Rows are points. A path goes straight from each point to the next, and from the last back to the first. The post is the endless flat space through its rows: a point in 2 columns, a line in 3, a plane in 4, and so on, so that a path can go around it. Count how often the path circles the post. Going back the other way cancels.

Post (1 x 2):
[[-10 -13]]
Path (27 x 2):
[[-33  10]
 [-58 -29]
 [-17 -31]
 [-16 -35]
 [-59 -47]
 [-43   9]
 [  0  30]
 [ -9  35]
 [-24 -12]
 [-26  -3]
 [-50 -25]
 [-18 -53]
 [ 12 -41]
 [ 42  14]
 [ 20  -9]
 [ -8 -39]
 [-45 -47]
 [-40 -50]
 [-47 -59]
 [-28 -16]
 [-12  15]
 [ 23  14]
 [ 38 -10]
 [-14 -60]
 [-35 -27]
 [-55   4]
 [ -3   8]]
Times around: 1

Post (3 x 4):
[[  9  -3   2   4]
 [ -1   2 -33   4]
 [-22  -3  10  -1]]
Path (24 x 4):
[[ -9 -13  -4   6]
 [ -3 -26  -1  14]
 [  9 -10  -3  -5]
 [ 31 -38 -40  15]
 [ -7  -5 -12  28]
 [ -2  -7 -17  16]
 [  0  21  -3   3]
 [-19  10  19 -19]
 [-13 -12 -16  -5]
 [-17 -18   3  -2]
 [-10   0  11 -19]
 [  6 -13  -2   6]
 [-18  -8  -4  25]
 [ -2  32   3   5]
 [  4   1  34 -13]
 [-21 -23 -39   0]
 [ 25 -35 -20   8]
 [-12 -16   6  15]
 [  6   7 -15  16]
 [ -1  10  32 -21]
 [ 17 -33 -24  -1]
 [ -6 -10 -60  11]
 [-16 -15   0   6]
 [-23  -7  -2  -7]]
Times around: 3

Post (5 x 6):
[[ 23 -25 -19 -25  14  -7]
 [  7 -14 -13   8 -19  -7]
 [  6  -9  17  -5 -17 -42]
 [-33  23  22   0  37  33]
 [ 11  21 -12  24  -8   1]]
Path (28 x 6):
[[-33  40  18  10  13 -10]
 [  6  29   1  -6  -3 -15]
 [  7  39  23  11 -15   2]
 [  2   8  -7   1 -18  -2]
 [-12   0  15   9 -19   4]
 [  4 -29   1  19 -39 -18]
 [-47 -25  10  18  -9   7]
 [ 14   5  -9  -1  -4 -30]
 [ 45 -13 -56 -46  29  41]
 [ 40   1 -38 -20  30  48]
 [ 26 -33  -8   9  -9 -29]
 [-16 -31 -18  19  10   2]
 [  2   7 -21  13  25  20]
 [ 17  -3   4   6  -2 -10]
 [ 12 -18  22 -41  23  23]
 [-15  10  13  20 -31 -14]
 [ -1  40  -5 -18  60  54]
 [  1  35  27   4  22   1]
 [ 32  22 -24   3  22  26]
 [ 10  12  17 -30  14 -23]
 [  3  30  26 -16  16  -3]
 [ 34 -58 -12 -23 -23 -20]
 [ -8  33  15  36  25 -15]
 [ -7  24   6   4  26 -39]
 [ 50 -16 -47   5  27  -1]
 [ 25 -14   7  19 -43 -19]
 [ 30 -33 -22  11  -8  13]
 [-22  16   3  52 -28 -18]]
Times around: 2
